Every row gives one point. Each copy is the shape, with its points in the same order, stretched, turned, moved and blurred by noise. Say if it was mirrored as well.
In the rows, zero is written as 128.

Shape (7 x 2):
[[107 118]
 [135 144]
 [ 55 132]
 [145 103]
 [137  95]
 [133 110]
 [ 91 170]]
Copy 1 (7 x 2):
[[107 149]
 [144 140]
 [ 97 193]
 [107 108]
 [ 95 112]
 [110 120]
 [145 189]]
Copy 1 is: only turned
Copy 2 (7 x 2):
[[121 131]
 [137 103]
 [ 60 124]
 [150 141]
 [158 148]
 [147 140]
 [ 86  82]]
Copy 2 is: mirrored
Copy 3 (7 x 2):
[[148 125]
 [127 135]
 [148  73]
 [161 158]
 [167 153]
 [153 143]
 [107  97]]
Copy 3 is: only turned

Shape (6 x 3):
[[ 86 108 130]
 [ 77  95 153]
 [153 153  98]
 [145  81 155]
 [107 177 124]
 [146 137 110]]
Copy 1 (6 x 3):
[[118 109 104]
 [ 99  96 111]
 [160 166 133]
 [114 121 161]
 [125 163 104]
 [146 146 132]]
Copy 1 is: only turned
Copy 2 (6 x 3):
[[106  58 108]
 [ 85  50 105]
 [152 154 127]
 [ 80 135 133]
 [146 125  87]
 [137 145 125]]
Copy 2 is: only turned
Copy 3 (6 x 3):
[[103 143 117]
 [ 99 171 118]
 [131  72 143]
 [ 86 147 162]
 [164  98 107]
 [118  89 140]]
Copy 3 is: only turned

Shape (10 x 6):
[[122 137 119 127 125 144]
 [165  93 108 140 130 149]
 [105 145 124 139 137 158]
 [165 142 154 134 114  89]
 [141 156 109 133 113 143]
 [157 160 131 126 153 141]
 [154  71 108 147 150 130]
 [129 123 114  95 145 138]
 [109 157 235 147 150 145]
 [144 110 149  66 134 160]]
Copy 1 (10 x 6):
[[128 111 103 126 132 124]
 [154  97 136 184 129 154]
 [123 100  82 135 147 109]
 [161 121 154 129  82 112]
 [143 115  86 123 113 127]
 [160  78 112 110 112 113]
 [168 114 160 196 142 142]
 [141 105 136 111 154 139]
 [ 86  66 131 108  92  61]
 [ 97  55 160  97 139 151]]
Copy 1 is: mirrored
Copy 2 (10 x 6):
[[139 135 136 111 153 154]
 [106 144 153 118 171  91]
 [158 119 157 121 158 172]
 [156 152  83 121 104 100]
 [142 133 131  91 177 139]
 [132  98 136  91 129 125]
 [105 138 153 152 164  86]
 [ 98 131 145 124 153 154]
 [201 129 145 126  14 148]
 [ 68 160 176 119 105 152]]
Copy 2 is: mirrored

Shape (11 x 8):
[[133 127 133 152  31 125 116 126]
 [123 153 149 111  96 121 154 145]
 [177 103  95 119 140 141 160 141]
 [236 125 144 148 109 143 128 114]
 [109 100 147 113 102 133 135 198]
 [104  98  66 127  86 111 172 109]
 [121 141 147 115 126 128 106  90]
 [112 137 111 154 131 106 113 140]
 [196 101 131 136 122  89 109 101]
 [151 109 140 153 129 120 117  94]
 [105 113 145 156 128 112 156  98]]
Copy 1 (11 x 8):
[[142 137 111  89 155  68 185 208]
 [115 118 132 108 137 119 191 147]
 [132 182  93 124 124 152 136 126]
 [103 222 139 128 199 106 160 123]
 [187 125 118  65 115 102 176 152]
 [140 125  42 136  82 142 137 197]
 [103 133 144 153 142  97 146 140]
 [154 123 115 130 152 149 121 163]
 [125 196 133 175 170 110 167 144]
 [114 150 116 163 171 108 139 133]
 [115 102  76 157 154 116 146 136]]
Copy 1 is: mirrored
Copy 2 (11 x 8):
[[103 163  63 122  84 157 154  86]
 [165 126 121 137  82 113 154 108]
 [124 116 100  81 128  70 136  92]
 [132  78  62  82 136 136 109  71]
 [158 183 104  98 101 130 156 127]
 [ 70 160 120 106  77  78 161  90]
 [108 119 122 156  97 171 146 151]
 [114 176 147 148 112 133  97 125]
 [ 88 116 120  71 100 169 105  87]
 [ 91 136 126 120 139 167 121 104]
 [101 152 160 137 123 164 143  98]]
Copy 2 is: mirrored
Copy 3 (11 x 8):
[[123 161 136 133 177 101  82 143]
 [109 152 105 127 133 114 136 113]
 [137 109  76 130 122 159 125 177]
 [120  99  57 165 161 174  76 164]
 [167 158 117 120 180 145 190 128]
 [133 139 129 124  92  68  88 188]
 [130 109 120 141 124 139 112 105]
 [107 115 136 165 137 124 135 146]
 [146  84  78 187 153 126  86 153]
 [137 104 108 171 128 146  90 139]
 [131 148 121 169  88 112 103 136]]
Copy 3 is: only turned
Copy 4 (11 x 8):
[[106 139 103 138 146 136 137 183]
 [ 96 104 112 128 134 146 142 129]
 [159 136 149 151  95 135 140 108]
 [134 195 146 128 112 169 150 122]
 [125  74 145 124 139 130 170 157]
 [122 112 123 178 110 108 109 149]
 [110 134 125  91 128 129 102 118]
 [129 115 129 138 167 119 127 117]
 [120 187 161 131 120 111 126 135]
 [129 153 158 128 145 133  98 121]
 [101 108 145 138 141 136  97 123]]
Copy 4 is: only turned

Shape (14 x 9):
[[ 96 149 124 138  77 106 115  99 152]
 [ 86 102 105 109 157 110 186 140 103]
 [162 114  98  96 117  87 119 148 181]
 [ 92 119 141 120 112  95 146 155  95]
 [111 119 113 164 107 133 165 147 110]
 [161 151 109 102  93  80 104 164 122]
 [147 105 161 152 121  71 108 167 117]
 [143 137  84 142 151 140 154 131 100]
 [132 143 135 117  78 128 124 117 161]
 [171 148 142 139  85  88 153  99 113]
 [123 120  88 153  79  77 150 129 140]
 [119 161 138 168 134 128 173 113 122]
 [152 152 156  96 143 124 113 140 159]
 [161  96  97 159 149 129 120 138 117]]
Copy 1 (14 x 9):
[[ 55 130  90 129 114 118 122 144 126]
 [155 147 100 149 142 133 151 188 114]
 [148 119 131  86 159  56  96 143 116]
 [126 123  89 166 114 128 149 144  97]
 [119 101 118 119 102 127 170 158 133]
 [137 121 110 110  86  67  99 133  98]
 [152  97 119 107 119 125 153  88  75]
 [160 152 129  87  86 118 144 167 146]
 [ 77 115 132 126 128 105 104 133 144]
 [ 77 124 152  98  85 125 133 130  81]
 [ 87  97 106  82 109 107 151 178  95]
 [ 94 144 128 131  97 127 184 134 143]
 [152 155 138 140 150  84 106  87 143]
 [181 121 132  51 113 138 135 137 128]]
Copy 1 is: only turned
Copy 2 (14 x 9):
[[ 93 113 160 137 146 174 192 108 106]
 [109 156 120  33  81 146 160 107 107]
 [100  65  84 144  96 120 185  94 156]
 [ 91 125  97  79 122 159 151 104  78]
 [109 191 114 101 127 147 149 102 110]
 [ 97  64  49 144 119 147 160 158 119]
 [121  93  56 149 140 120 122  75  89]
 [138 169 123  94 110 133 133 158 148]
 [ 81 102 139 139 141 169 170 107 136]
 [146  91 105 135 140 204 141 105 137]
 [122 135  98 144 111 153 201  92 102]
 [130 157 163 118 108 175 116 105 130]
 [ 91  64 129 133 116 137 102 111 165]
 [147 160 106 120 135  94 144 120 150]]
Copy 2 is: mirrored

Shape (15 x 12):
[[138 159  95 144 113 134  92 127 175 119 113 141]
 [135  99 118 136 132 110 147 143 107 170 123 132]
 [166 176  96 134 152 137 124 152 157  98 107 113]
 [ 91 124 145 142 121 151 150 117  85 169 125 126]
 [ 94  91 144 127 140 146 127 156 129 162  98 110]
 [160 136 129 132 154 131  87 122 152 108 124 151]
 [111 145 122  88 158 143 107 155 129 105 160  97]
 [125 118 124  65 142 164 154 130 133 173 139  62]
 [123 143  71 170 166 116  97 110 156 112 123 131]
 [173 159  90 156 142 141  50 146 136 100 112 105]
 [116 100 142 136 120 109 148  92 111 143  90 104]
 [ 81 127 127  96 127 106 154 142 115 143 119  98]
 [ 87  90 117 123  96 110 125 124  94 156 130 136]
 [155 114 114 118 135 188 120 166 152  84 156  84]
 [ 94 127 152 126 123 106 137 142 134 159 164  83]]
Copy 1 (15 x 12):
[[134 137 153 176 121  94 144 111 100 133 145  92]
 [117 132 107 132 127 106 159 123 123 150  88 149]
 [128 111 138 179 136 117 185 128 154 139 163  64]
 [114 142 155 137 173 147 126 148 123 137  65 174]
 [ 86 106 139 136 156 111 114 171 109 160 103 155]
 [152 114 137 134 129 104 125  97 141 139 140  81]
 [129  91 134 151 177 129 138 135 179 134 179 152]
 [ 83 168 133 106 178 117 164 162 182 179 155 177]
 [146 130 136 197 137  96 133  99 120 149 109  74]
 [143  89 127 165 177 102 156  93  88 165 149  56]
 [ 70 167 107 124 150 110 110 136 125 139  86 125]
 [ 76 122 123 145 146 106 153 162 164 114 124 179]
 [ 97 140 128 130 144 109 118 110  98 133  98 188]
 [123 101 131 166 176 159 123 127 122 191 207 112]
 [121 129  91 157 175 116 121 168 140 105 126 186]]
Copy 1 is: mirrored
Copy 2 (15 x 12):
[[162 117 101 110 110  88 121 125  84 120  81 114]
 [152 101 115 163 136 181 136 154 111 118 142 123]
 [147 158 101  89 117 123 130 107  95 156 109  76]
 [172  78 144 178 133 170 162 119 150 112 123 147]
 [142 102  81 158 155 157 165 140 147 123 125 163]
 [141 126 102  69 104 144 109 121 115 115 112 113]
 [120 166 112  90 117 121 125 150 183 151 138 121]
 [ 99 115  86 174 136 141 116 138 186 188 138 115]
 [141 129 109 100  99 117 159 157  98  85  74  77]
 [164 138  93  54  67 121 145 135  85 159  86 117]
 [110 113 117 179 135 167 147 111 110  97 123 147]
 [124 157 120 178 160 144 140 144 149 124 129 137]
 [162 109 122 182 126 146 137 162 132  89 133 165]
 [107 130  78  75 106  85 141 127 162 177 181 120]
 [ 88 112 158 152 151 117 141 162 142 141 133 155]]
Copy 2 is: only turned
Copy 3 (15 x 12):
[[132 157  46 152 146 158 140 149 163  93 135 157]
 [ 82 126 141 136 140 118  71 142 129 126 147  91]
 [169 158  88 132 142 102 106 159 162  67 146 178]
 [125  80 144 135  97 160  83 118 149 170 140  98]
 [112 107 132 101 157 156 109 143 178 142 155 141]
 [140 148  88 155 169 122 148 122 110 109 141 172]
 [173 109 121  75 103  92 160 100 157 101 148 150]
 [151  79 162  75 110 112  90  98 189  42  99 138]
 [ 93 164  93 163 146  97 150 136 165 148 111 150]
 [148 162   8 109 172  91 122 136 148 111 126 190]
 [ 70 129 138 129 114 152  85 145 116 133  99 146]
 [ 88 108 156  91  78 144 101 130 159 108 151 137]
 [ 73 124 116 107 104 159 104 114 134 160 132  71]
 [226 135  96  71 153 105 152 152 161  87 105 132]
 [ 90  58 123  97  95 136 136 149 128 108 127 113]]
Copy 3 is: mirrored
